Each point is reached from the start by the listed moves, each made once or not at all, plus a little noise. Say if it took an odd or an even number of moves. Then give how often each move was made.

Moves:
(1): [ 4.1  0.8 -2.6  2.2  0.9  3.6]
(2): [ 0.4  3.0  1.4 -1.4 -2.0  0.3]
(3): [-0.9  3.0  4.1  1.0  3.5 -2.0]
Start: [ 0.7 -2.2  0.9  0.2  3.5  0.4]
Points:
[ 0.9 -2.1  0.8 -0.2  3.6  0.6] => even (0, 0, 0)
[-0.7  1.0  5.2  1.1  6.7 -1.5] => odd (0, 0, 1)
[ 0.8  1.1  2.6 -0.9  1.2  1.2] => odd (0, 1, 0)
[5.1 4.5 4.2 2.0 6.5 2.4] => odd (1, 1, 1)
[ 4.7 -1.3 -2.1  2.3  4.6  3.9] => odd (1, 0, 0)

Moves:
(1): [ 2.2 -1.7 -1.1 -0.7 -3.1 -0.7 -0.4 -0.2 -0.1  2.8 -1.7  1.2  2.7 -2.0]
(2): [ 0.4  0.6 -1.1  0.1  0.0  1.0 -2.0  1.4 -0.9 -0.9 -0.7 -0.1 -2.7 -0.8]
(3): [ 1.1 -0.8  1.1  2.0 -0.3  0.4  0.6 -0.5 -1.3 -2.0  0.8  1.1  0.9 -1.6]
(4): [-1.6 -2.2 -0.5 -0.8  0.6  1.4 -0.6 -0.2 -1.3 -1.1 -0.3 -0.4 -1.7  0.9]
(5): [ 1.9 -0.7 -0.7 -1.6  0.8  3.3 -2.3  0.5  0.4  3.5  2.1 -2.4 -0.6 -0.1]
(6): [-1.9 -0.1 -3.2 -1.2  0.5 -2.9 -0.5  0.4  1.9  0.2  2.5  0.6  0.3  0.4]
(7): [ 0.3 -0.6 -2.4 -0.3 -0.9  1.5 -0.2  0.3 -0.3 -1.3  0.7 -4.8 -1.1 -0.4]
(8): [ 0.2 -0.9 -0.3 -0.7  0.7 -0.5  0.7  1.2 -2.9  1.1  2.0 -0.8 -2.2  1.4]
(9): [ 0.3  1.6 -0.5 -2.9  0.2  5.4  2.4  5.1  0.9 -1.2 -1.6 -2.5  3.0 -2.7]
(10): [-1.0  1.2 -1.4  0.3  0.7  2.1  0.0  0.1 -0.6  0.9 -1.1  0.6  3.9 -1.5]
(11): [ 1.4 -1.5  1.2  4.6  1.6 -2.5  2.2  0.4  1.6 -1.0 -1.5  2.8 -0.3  1.9]
Start: [ 3.7  0.1 -0.4  0.1 -2.4  0.3  1.5 -2.7 -0.8 -0.2 -2.8  0.5  0.6 -1.6]
Points:
[ 5.8 -3.3 -6.5 -0.2 -2.6  8.1  3.5  5.5 -4.3 -0.9 -7.1 -3.5  2.4 -4.8] => even (1, 1, 0, 1, 0, 0, 1, 1, 1, 1, 1)
[ 2.5 -0.4 -1.5 -3.6 -1.6  7.1  3.3  2.2 -1.3 -2.5 -4.8 -2.4  2.0 -3.3] => even (0, 0, 0, 1, 0, 0, 0, 0, 1, 0, 0)
[ 5.4 -2.1 -6.1 -4.5 -5.7  8.8  0.6  3.7 -2.6 -2.1 -6.5 -6.1  0.9 -6.6] => odd (1, 1, 0, 1, 0, 0, 1, 0, 1, 0, 0)
[ 3.5  0.6 -5.6 -0.4 -1.9  4.6  0.0  0.4 -5.5 -0.3 -1.9 -4.6 -1.2 -2.8] => even (0, 1, 0, 0, 0, 0, 1, 1, 0, 1, 0)
[ 9.6 -3.9 -7.3 -0.6 -3.0  5.4  1.9  6.0 -1.4  1.0 -0.4 -4.4  0.7 -5.3] => odd (1, 1, 1, 0, 1, 1, 1, 1, 1, 0, 1)
[ 6.3 -1.8 -1.7  4.3 -3.3 -0.8  3.3 -2.4  0.1  2.5 -7.2  5.2  7.0 -3.1] => odd (1, 0, 0, 0, 0, 0, 0, 0, 0, 1, 1)
